Every row gives one point. The ring and each string are closed loops that go straight from each point to the next, and from the last back to the first. Before rounding, they use only three directions, however many columns there are. How many times does the string pass through the ring? Passing back the other way cancels.

Ring, 10 rows:
[[ 49  14   1  -1]
 [ 31  24   3   3]
 [  3  23   3   4]
 [-10  12   0   1]
 [-14 -11  -4  -7]
 [ -5 -25  -3 -10]
 [ 23 -39   2 -13]
 [ 46 -35   4 -12]
 [ 59 -22   3 -10]
 [ 60  -1   0  -5]]
String:
[[ 16 -13 -13 -12]
 [  5 -24 -23 -19]
 [ -9 -48 -16 -21]
 [  0 -54   8 -13]
 [ 14 -44 -13 -20]
 [ 21 -30 -13 -17]
 [ 23 -20   3  -8]
 [ 21 -40  26  -3]
 [ 15 -58   7 -16]
 [ 11 -41 -16 -20]
 [ 16 -18 -20 -17]
 [ 15 -15   7  -4]
 [  9 -19  14  -2]]
Times through: 1

Ring:
[[ 41  -6 -29 -20  13 -10]
 [ 25  11 -21 -32  16 -10]
 [  4  17  -1 -43  12 -12]
 [-12   2  22 -42  -1 -18]
 [ -6 -39  30 -22 -18 -24]
 [  8 -53  25 -12 -22 -24]
 [ 38 -58   4  -1 -17 -20]
 [ 51 -39 -19  -4  -3 -15]]
String, 16 rows:
[[-25  10  44 -52  -8 -19]
 [ -7  15  39 -52  -7 -15]
 [-25  21  21 -53   6 -16]
 [-28  -3 -14 -34  16 -21]
 [  1 -10  -3 -28   5 -18]
 [ 18 -10   9 -29  -3 -15]
 [ 17  20  29 -49  -3 -10]
 [ -6  35  32 -60   3 -11]
 [-32  23  19 -54   9 -17]
 [-36   0   8 -41   8 -22]
 [-37   8  39 -52  -4 -21]
 [ -5   2  50 -46 -16 -17]
 [ 16 -11  29 -33 -12 -16]
 [  2 -18  15 -28  -6 -19]
 [-16 -26  -3 -23   3 -23]
 [-35 -15  15 -35   0 -24]]
Times through: 0

Ring, 9 rows:
[[ 38   0  20 -19  10  -5  -8   8   6]
 [ 22  16  25 -11   5   3 -10   7  16]
 [ -2  19  20  -3   1   7 -11   2  18]
 [-20  12   8   1  -2   7 -12  -4  14]
 [-34 -10  -9   0  -1   2 -12 -10   2]
 [-32 -28 -11  -4   2  -3 -10 -11  -6]
 [-15 -43  -1 -12   8 -10  -6  -7 -11]
 [ 16 -39  11 -20  13 -12  -4   1  -9]
 [ 34 -23  15 -22  13 -11  -6   5  -4]]
String, 12 rows:
[[  0 -19   8 -11   7  -5  -7  -2   0]
 [  0 -28 -14 -14   7  -9 -10  -6 -11]
 [-12 -46 -30 -14   7 -14 -11 -12 -21]
 [-28 -55  -4 -11   7 -11  -4 -10 -15]
 [-25 -49  16 -10   8  -8  -1  -5  -7]
 [-11 -30  21 -10   8  -4  -3  -1   1]
 [  1 -22   2 -13   7  -6  -8  -3  -4]
 [ -6 -40  34 -14  11  -7   1   2   0]
 [ 10 -60  29 -22  16 -15   3   3 -11]
 [ 24 -57   8 -26  17 -19  -2   1 -18]
 [ 24 -41 -16 -23  12 -17  -9  -3 -19]
 [  7 -19  -3 -14   7  -7 -10  -3  -5]]
Times through: 0
String (14 x 9):
[[-10 -40 -22 -13   7 -12 -10 -10 -16]
 [-29 -55  -8 -11   7 -11  -5 -11 -16]
 [-41 -54   5  -6   6  -7  -3 -10 -10]
 [-42 -44   0  -4   4  -5  -5 -11  -7]
 [-24 -25  17  -5   4  -1  -5  -4   3]
 [ -8 -15   6  -8   5  -2  -8  -3   1]
 [-18 -15 -26  -6   1  -4 -15 -11  -7]
 [-35 -20 -33  -2  -1  -3 -15 -15  -9]
 [-58 -33 -25   2  -2  -2 -11 -18  -9]
 [-54 -41   2   0   2  -2  -5 -12  -4]
 [-47 -48  -4  -4   3  -6  -5 -13  -9]
 [-29 -40  17  -7   6  -4  -2  -5  -2]
 [-10 -26  10 -10   6  -4  -6  -3  -1]
 [  0 -22 -15 -13   6  -8 -12  -6  -9]]
Times through: 2

Ring (8 x 12):
[[ 44   9  -6  -1 -13  11  -6  -7  -4  -9  -9   4]
 [ 24  25  -5  -8 -13  14 -11  -6 -12  -8   2  10]
 [ -3  20  -3 -10 -16  12 -10  -5 -16  -6  14   8]
 [-18  -1  -7  -3 -18   4  -6  -5 -13  -5  17   0]
 [-16 -29  -9   6 -20  -2   1  -5  -4  -6  12 -11]
 [ -2 -41  -4   8 -19  -2   7  -5   1  -7   7 -14]
 [ 26 -38   5   7 -16   4  11  -6   5 -10  -2 -12]
 [ 45 -17   1   3 -14   8   4  -7   3 -10  -9  -4]]
String:
[[ 18  18 -21  -1 -15   6 -16  -6 -11  -7  -1   6]
 [ 21  40 -11 -11 -13  15 -18  -6 -17  -7   4  15]
 [ 22  36   6 -15 -12  20 -10  -6 -17  -8   8  15]
 [ 19  12  16 -12 -13  18   1  -6 -11  -9  11   8]
 [ 17   0   7  -6 -15  12   1  -6  -8  -9   7   3]
 [ 26  11 -21   2 -15   5 -13  -6  -7  -7  -6   3]
 [ 46  26 -29   2 -13   7 -20  -6  -7  -8 -15   8]
 [ 52  23 -12  -3 -12  13 -12  -7  -6  -9 -12   9]
 [ 49  14   5  -7 -11  17  -3  -7  -5 -10  -6   8]
 [ 60  15 -10   0 -11  12  -9  -7  -3 -10 -16   6]
 [ 55  10 -27   7 -13   5 -14  -7  -1  -9 -21   2]
 [ 36   2 -18   4 -15   5  -9  -6  -3  -8 -10   0]
 [ 24  -2   0  -2 -15  10  -1  -6  -5  -9   1   1]
 [ 32   6  16 -10 -12  18   3  -7  -7 -10   4   6]
 [ 49  27   2  -9 -11  18  -8  -7  -9 -10  -6  12]
 [ 44  32  -9  -7 -12  16 -14  -7 -10  -9  -7  13]
 [ 34  31  13 -15 -11  22  -5  -7 -13 -10   5  15]
 [ 18   7  11  -9 -14  15   0  -6  -9  -9   8   5]
 [ 16   3 -17   2 -16   4 -10  -6  -7  -7  -1   0]]
Times through: 1
String, 17 rows:
[[ 22  36 -13  -9 -13  13 -18  -6 -15  -7   1  13]
 [ 21  46   7 -19 -12  23 -13  -6 -20  -8  10  19]
 [ 19  29  11 -15 -13  20  -6  -6 -15  -9  10  14]
 [ 17   8   7  -8 -14  14  -2  -6 -10  -9   8   5]
 [ 19   5  -9  -1 -15   8  -7  -6  -7  -8   1   2]
 [ 27  13 -27   3 -15   4 -16  -6  -7  -7  -8   3]
 [ 26   5 -24   5 -16   3 -13  -6  -5  -7  -7   0]
 [ 24   0  -1  -2 -15  10  -2  -6  -6  -9   1   1]
 [ 29   2  15  -8 -13  17   4  -7  -6 -10   5   4]
 [ 59  15   4  -6 -11  17  -3  -7  -4 -11 -11   8]
 [ 58  13 -10   0 -12  12  -8  -7  -2 -10 -16   5]
 [ 53  12 -25   5 -13   6 -14  -7  -2  -9 -19   3]
 [ 35   6 -24   5 -15   4 -12  -6  -4  -8 -11   1]
 [ 20  -3  -2  -2 -15   9  -2  -6  -6  -8   2   0]
 [ 25   7   1  -5 -14  12  -3  -6  -8  -9   2   4]
 [ 18   1 -18   3 -16   4  -9  -6  -6  -7  -2   0]
 [ 23  21 -19  -2 -15   8 -16  -6 -11  -7  -2   7]]
Times through: 0

Ring:
[[ 33  -7  13 -14 -18  15   0  -9  -5  -4  11   7   4  -6]
 [ -5  41  17  -2   2  11  -5  -6   4  14  -4   4   9  -1]
 [-31  49  10   7  13   1  -2  -8   5   8 -15   3   4   7]
 [-32  13   9   9  11 -11   8 -18   3 -14 -18   3 -11  10]
 [ -7 -20  12   0  -3  -9  11 -21   0 -25  -8   5 -15   5]
 [ 27 -32  10 -11 -18   4   8 -17  -6 -22   7   8  -8  -1]]
String, 19 rows:
[[ 48 -16  -1 -19 -26  21   2  -7 -15  -9  18  11   8  -4]
 [ 46 -23  -4 -18 -26  17   5  -9 -17 -15  16  11   5  -2]
 [ 50 -39  17 -20 -28  13   5 -14  -7 -16  17   8  -3  -9]
 [ 35 -31  27 -15 -20   7   4 -17   2 -13  11   6  -7  -9]
 [ 11  -6  12  -6  -9   4   4 -13  -2 -11   1   6  -3   0]
 [ 19 -11  -2  -9 -14   8   6 -11 -11 -16   5   9   0   3]
 [ 44 -33  -3 -17 -26  14   7 -11 -16 -21  15  11   0  -1]
 [ 60 -42  13 -23 -33  18   4 -12 -10 -17  22  10   0  -9]
 [ 53 -24   0 -21 -29  20   3  -8 -15 -12  19  11   6  -5]
 [ 30  -1  -7 -13 -18  17   3  -6 -15  -8  10  10   9   2]
 [ 49  -2   9 -20 -25  25  -3  -4  -9   3  19   9  13  -8]
 [ 43   4  25 -18 -20  23  -6  -5   0  10  16   6  11 -13]
 [ 27   8  31 -13 -13  16  -5  -9   6   9   9   4   5 -12]
 [ 14  10  24  -8  -8  10  -2 -10   5   4   3   4   2  -6]
 [  7  15   6  -5  -6   9   1  -8  -4  -1   0   6   5   2]
 [ 24  22   5 -11 -12  20  -4  -3  -7   8   8   8  14  -3]
 [ 37  11  19 -16 -17  22  -6  -4  -2  10  14   7  12 -10]
 [ 40  -3  31 -17 -19  19  -5  -9   4   7  14   5   6 -14]
 [ 53 -15  24 -21 -26  22  -3  -8  -2   2  20   7   7 -14]]
Times through: 2
String (27 x 14):
[[ 45   7  15 -19 -22  26  -5  -3  -6   9  17   8  14 -10]
 [ 44  -6  26 -18 -21  20  -4  -8   1   5  16   6   7 -13]
 [ 21  -5  30 -10 -12   9  -1 -13   6  -1   5   4  -2  -9]
 [  6   4  15  -5  -6   5   2 -13   0  -6  -1   5  -2   0]
 [ 13   5  -3  -7 -10  10   4  -9 -10  -9   3   8   4   4]
 [ 27  -3  -2 -12 -17  14   3  -8 -12  -8   9   9   6   1]
 [ 53 -16   2 -21 -28  23   1  -6 -14  -7  20  11   9  -6]
 [ 47 -16  20 -19 -24  19  -1  -9  -3  -3  17   7   4 -11]
 [ 31  -9  27 -14 -16  13  -1 -12   3  -1  10   5   1 -10]
 [  9   2  19  -6  -7   6   1 -13   2  -4   0   5  -2  -3]
 [  4   9   6  -4  -5   6   3 -10  -4  -6  -1   6   1   2]
 [ 19  16  -4  -9 -11  16   0  -4 -11   0   6   9  11   2]
 [ 23  20   8 -11 -12  19  -3  -4  -6   7   8   7  12  -3]
 [ 29  27  26 -14 -12  23  -9  -3   4  19  11   5  14 -11]
 [ 17  24  32 -10  -7  16  -8  -7   9  16   5   3   8 -10]
 [  8  21  28  -6  -4  11  -5  -9   8  10   1   3   4  -7]
 [  1  14  18  -3  -2   5   0 -11   3   0  -3   4   0  -1]
 [ -3  27   3  -2  -1   8   0  -7  -4   1  -4   6   7   4]
 [ -4  35   0  -1   0  11  -1  -5  -5   5  -4   6  10   5]
 [ -3  50   6  -2   2  15  -6  -2  -1  16  -3   5  15   1]
 [  1  51  20  -4   1  17  -9  -2   6  23  -1   4  15  -5]
 [  7  40  34  -6  -1  16 -10  -5  12  23   1   2  11 -10]
 [  9  22  36  -7  -4  11  -6 -10  12  14   1   2   4 -10]
 [  3  12  20  -4  -3   6   0 -12   4   0  -2   4   0  -2]
 [  3  19   2  -4  -4   9   1  -8  -6  -1  -1   7   6   3]
 [ 15  22   4  -8  -9  16  -2  -4  -6   5   5   7  11   0]
 [ 25  18   3 -11 -13  19  -3  -3  -9   5   8   8  13  -2]]
Times through: 4
